Every row gives one point. To make a cloud, some directions were put in groups of two or more. Within a group, all points are equally far from the middle, so they leave a hole (a ring in 2 directions, a hollow ball in 3). The other directions are filled evenly. Then the cloud was stretched, turned, moved and blurred a little. How many holes are there, and how many directions does each take, smallest first?
In the rows, zero is written as 100.

Cloud, 14 rows:
0:  78 114
1:  81 120
2: 118 116
3: 126  81
4:  64  60
5:  96 136
6:  94  64
7: 100 131
8:  77 143
9:  93  84
10:  50  94
11: 107 129
12:  89  60
13:  78  52
Holes: 0

Cloud:
0: 113  82  46  92
1: 102  73 115  73
2:  71 108 121 142
3: 140  96  85 108
4:  99 153  87 103
5: 130  99  63  72
6:  56  90  75 108
7:  83 112  46  99
8: 135 106  71  96
9:  76 140  68 122
10: 126 119  68  82
11:  99 111  77 157
12: 138 127  81 124
13: 116  72  92 117
14:  74 107 127 114
15:  59 130 101  99
16:  73 106  74 140
17: 103 123  60  70
18:  85  72 109 105
19:  47  98  83  73
20: 106  78  79 128
21:  79  99  87 147
22: 142 108 117 138
23: 113 138  68 148
24:  52  84  95  64
25:  60 126 102 145
26: 130 124  74  96
Holes: 1 (3)

Cloud:
0: 135 117 133  90 113  69
1: 103 108 109  41  68  66
2: 101 127 124 138  67 121
3: 115  90 142  73  49  90
4: 126 110  57  95  93  94
5:  98  69 135  65  81 136
6:  75  89  84  59 135 100
7: 122 142 143  83 100  93
8:  58  95 143  97  81  99
9: 106  89  66  77  94 144
10: 114  76 130  96 124  68
11: 138 101  92  66  52  87
12:  81  87  94  98  46  75
13:  89  75  95  43  88 128
14: 157  95  93  90  99 109
15:  81  67  80  47 109 101
16: 134 127 122  85  56 125
17:  77 121 104 130  65 139
18: 141  95  94  87 112 140
19: 150 111 118 111 110  91
20:  84  45 130  90 106 111
21:  58 129 111  93  94  83
22:  55  96 132 105 122 121
23:  83 142 106 130  86 105
24: 116  99 126 107  90 163
25:  86 116  84  75  56 137
26: 100 125 148  86 122 133
27: 144 103 116 123 105  95
28:  89  62  69  67  88  69
29: 102  98  86  52  97  50
30: 104 135 100  74 122 148
31: 121 124 127  94  84 157
32:  82  64  64  78  86 124
33: 113  64  94 126  69  90
34:  47  79  97  81 116 112
35:  98  80 107  48  78 137
36:  71 133 103  63  91  80
37:  86  98  87  62  81  50
38:  76  58 135  93  85 132
39:  78 103  85 129 118 146
40: 119  82 140  77  83  58
41:  93  86 141  58 120 121
42:  60 117 131 117 120 129
43: 100  96 131 113 141 131
44:  86 109 124 111  99  59
45: 129  68 111  49  98  66
46: 110  83  81  50  70  58
47:  68 107  87 105  60 141
48:  68  99  99  45 115 116
49:  69  49  79  90  90 109
50:  71 105  80 102 141 118
51: 125  99 112  69 144 104
52: 108 125  95  70  54 132
53:  82 129 116  45  92  94
54: 136 108 130  82 118  66
55: 110  55 124  77  87 135
Holes: 3 (2, 2, 2)

Cloud, 75 rows:
0: 156  73 131 106 130  88 101  59
1: 162  62  99  76 117  84  93  78
2:  91  93  79 100  50 125 104  78
3:  96  99 168  77 112  81 108 106
4:  85 142 128 134  45  83 105  89
5: 113  51  85 100 105  73 120  75
6:  48 124 126 122  55 119  85  78
7:  60  71 121  88  69 114 114 122
8: 127 112  82 141  99  78 111 126
9: 133 117  80 119 110 110 121 142
10: 149 144 124 101  89  87 100 109
11:  95 132  81  89  42  83  75  79
12:  80  86 129  77  58  72  69  96
13: 131 104  74 103  84 103 120 158
14: 118 131 113 106 158  85  72  69
15:  99  97 112  50 134 119  75  41
16: 105  91  58  85  96  73  93  76
17: 108  90 159  94 101  79 138  92
18: 120  93  97 120 107  75 101 145
19: 110 160 106  99  91 125  51  74
20: 100 143 138 106  96 132 106 117
21: 115  55 129 104  93  88 100 142
22: 148  66  90  86 105  82  73  68
23:  97 114 114 120  56 135  90 137
24: 126 104 123 125 135 121 114  64
25:  51 102 156  82  69  99  77  78
26:  57 141  84 108 109  82  70  64
27:  91 141  85  97 120  67  98  54
28:  94 103 153  75 123 111  61  97
29: 114 130  75  63 132 121  95 114
30:  99  84 133  36  87 100 109  83
31: 112 118  53 116  69 109  91  70
32:  56 125 136  77 125  93  57  44
33:  61  92 106  47 111 104  95  77
34:  66 134 151  86  88 134  97  89
35: 135  46 115  97  64 109 127 132
36: 100 119 117  69  94 149 124 121
37:  97  70 148 128  66 101  91 120
38: 118  67 105 114  93  78  65  46
39: 150  74 109  83 133 101  89  39
40:  98  75  79 120  85 110 135  76
41: 105 113  92 123  63  87 122 160
42: 118 134  95  75  72 137  84 125
43:  91 134  86 123  86  93 129  64
44: 123 102 142  45 103  79  96 108
45:  96  66 114  72  60  77  86 104
46: 133  79 137 112  50 114  93 108
47: 110  75 142  55  86  77 136 104
48:  77  69 139 116  79  88 136 128
49:  83 106 166  98 106 102 124 101
50: 127 107  76  89 166 100  80  65
51:  82  66  91  98 108 118  65  74
52: 131  94 114  71  98 106 139  55
53: 108 138 110 127 113  97  56 106
54: 104 114 145  64  79 127  87  63
55: 117  63  99 147 112 108 122  88
56:  47 118 110  72  78  88  57  95
57: 140 125  70 137 103  89  81  68
58:  84  73 105 102 110 125  55  76
59:  92 112 151  71  95 133  73  68
60:  87  67 133  67  57  92 133 119
61:  69 120  76  75  64  97  80 120
62: 115  95 109  61  69 109 153  87
63: 113  94  59 121  82 128 117  90
64: 120  66 118  83  82 106  59  80
65:  83 142 116  64 130 113  53  93
66: 109 123 110 149  96 129  81  81
67: 116  90 114  94 171 101 101  61
68: 123  99  72 132  70  91 148 120
69: 148  96  91 130  55  89 138 138
70:  99  87 135  84 147 119 117 105
71: 123  53 120  87  67  81  89 113
72: 156 102  75 125  62  85 122 106
73: 148 100  96 112 123  78 108 132
74:  97  83 108 111  71 132  64  64
Holes: 3 (2, 2, 4)
